Each row is a point. To make a cloud, some directions were put in groups of two or more. Within a group, all points are equally far from the middle, so they leave a hole (a ring in 2 directions, a hollow ball in 3). The other directions are filled evenly. Then the cloud was stretched, turned, moved and blurred a little. Count the holes, and give their numbers of directions, smallest first.
In the rows, zero is written as 128.

Cloud (19 x 3)
[[ 73 113 114]
 [117 166  74]
 [162  95 143]
 [149 149  79]
 [128  96 131]
 [160  80 173]
 [108 180 148]
 [146  62 173]
 [ 93 116 120]
 [182 127 135]
 [ 92 103 159]
 [108  85 130]
 [171  84 150]
 [123 151 152]
 [ 66  80 141]
 [ 76  97  93]
 [120 171 168]
 [ 65  98 142]
 [189 196  97]]
Holes: 0

Cloud (31 x 4)
[[111 179 111 108]
 [193 162 155 184]
 [131 189 162 149]
 [172 111 196 148]
 [ 93 132 103  84]
 [ 87 129 161 111]
 [175  96 194 176]
 [100  91 137 119]
 [126 195 140 116]
 [ 85 155 144 112]
 [155 173 114 159]
 [109 111  96  76]
 [187 164 126 151]
 [136  99 188 120]
 [ 98  83 145 177]
 [107 173 164 177]
 [157 126  95 145]
 [ 98 178 147 111]
 [136 200 150  85]
 [138 110  88  82]
 [171 128 110 196]
 [127 162 184  76]
 [187 177 117  95]
 [176  85 129 153]
 [156 178 106 126]
 [124  85 160 100]
 [159  99 166  65]
 [182 142 195 163]
 [191 113 173 121]
 [ 96 170 143 139]
 [ 86 121 165 141]]
Holes: 1 (3)

Cloud (31 x 4)
[[140  70 180 144]
 [124 136 121  66]
 [108  62 155 104]
 [ 92 148  91 104]
 [ 55 138 158 145]
 [ 59 108 155 166]
 [ 61 105 156 171]
 [171  78 161 128]
 [122 176 100 125]
 [125 162 194 120]
 [ 69 100 152 180]
 [ 63 158 123 142]
 [136 169 153 180]
 [147 150 190 159]
 [ 98  68 167 107]
 [147  77  95 143]
 [120  70  94 128]
 [139 160 149 187]
 [ 55 115 155 161]
 [180 136 108 117]
 [186  99 142 117]
 [ 84  99  85 127]
 [ 90 101  90 103]
 [ 95  79 159  89]
 [129 139 169  71]
 [100  74 140  84]
 [127  56 149 115]
 [179 131 105 127]
 [146 116  99 183]
 [ 73 108  93 150]
 [123 162  95 100]]
Holes: 2 (2, 2)

Cloud (56 x 6)
[[ 85 164  83 115 170  76]
 [185 111 100 135 104 165]
 [145  49  90  87 183 124]
 [104 112 123  76  81  86]
 [121 167 117  93  65  82]
 [146  95 177  78 124 126]
 [ 56 140 133  97 129 108]
 [174 123  82 126 136 168]
 [140 125 138 137  58  58]
 [111 149  84  94  93  58]
 [102  64 117 103 132 167]
 [116  80 106  93 213 140]
 [135 121  83  88  94 150]
 [156 176 161 114 140 135]
 [158 127 110  98 124  47]
 [162 131 148  77  80 115]
 [ 94 104 150 173  97 108]
 [127 113  50 141 111  87]
 [157 140 154 159 176 106]
 [ 54 160  96 115 144  87]
 [154 140 138  73  80 115]
 [141 165  85 101 157  70]
 [115 111 119  84 205 148]
 [ 99 109  70  94  95  80]
 [101  67 106 136  89 130]
 [112 144 157 171 103 146]
 [ 76 138  85 178 129 112]
 [151  59  73  94 168 107]
 [152 147 177 141 143 146]
 [144  43 103 114 188 146]
 [118 118 167 161 111 153]
 [160  87  92  71 131 153]
 [132 166 130 103  57  80]
 [187 162 123 128 134  72]
 [136 110 158 115 185  83]
 [132 152  96 165  67 138]
 [112 166 111 184  81 127]
 [204 117 112 157 123  93]
 [136  98 119 145 180 178]
 [157 155 110  70 122 137]
 [148  75 113 164 107  72]
 [171  48  97 137 156 120]
 [ 54 125 100 121 134 140]
 [197  88  86 135 138 139]
 [142  55 115 158 173 112]
 [ 98 145 126 177 103 148]
 [143 114 124 160  55  74]
 [124  83 114 123 188 177]
 [106 167 133 186 115  76]
 [129  72 116  74 190  93]
 [150  75 138  61 174 118]
 [133 141 126 188 158  90]
 [ 79 158  56 139 133  97]
 [ 71  79 108 135 118 139]
 [163 113  82  85 128 159]
 [117 155 104  97  78  57]]
Holes: 3 (2, 2, 2)
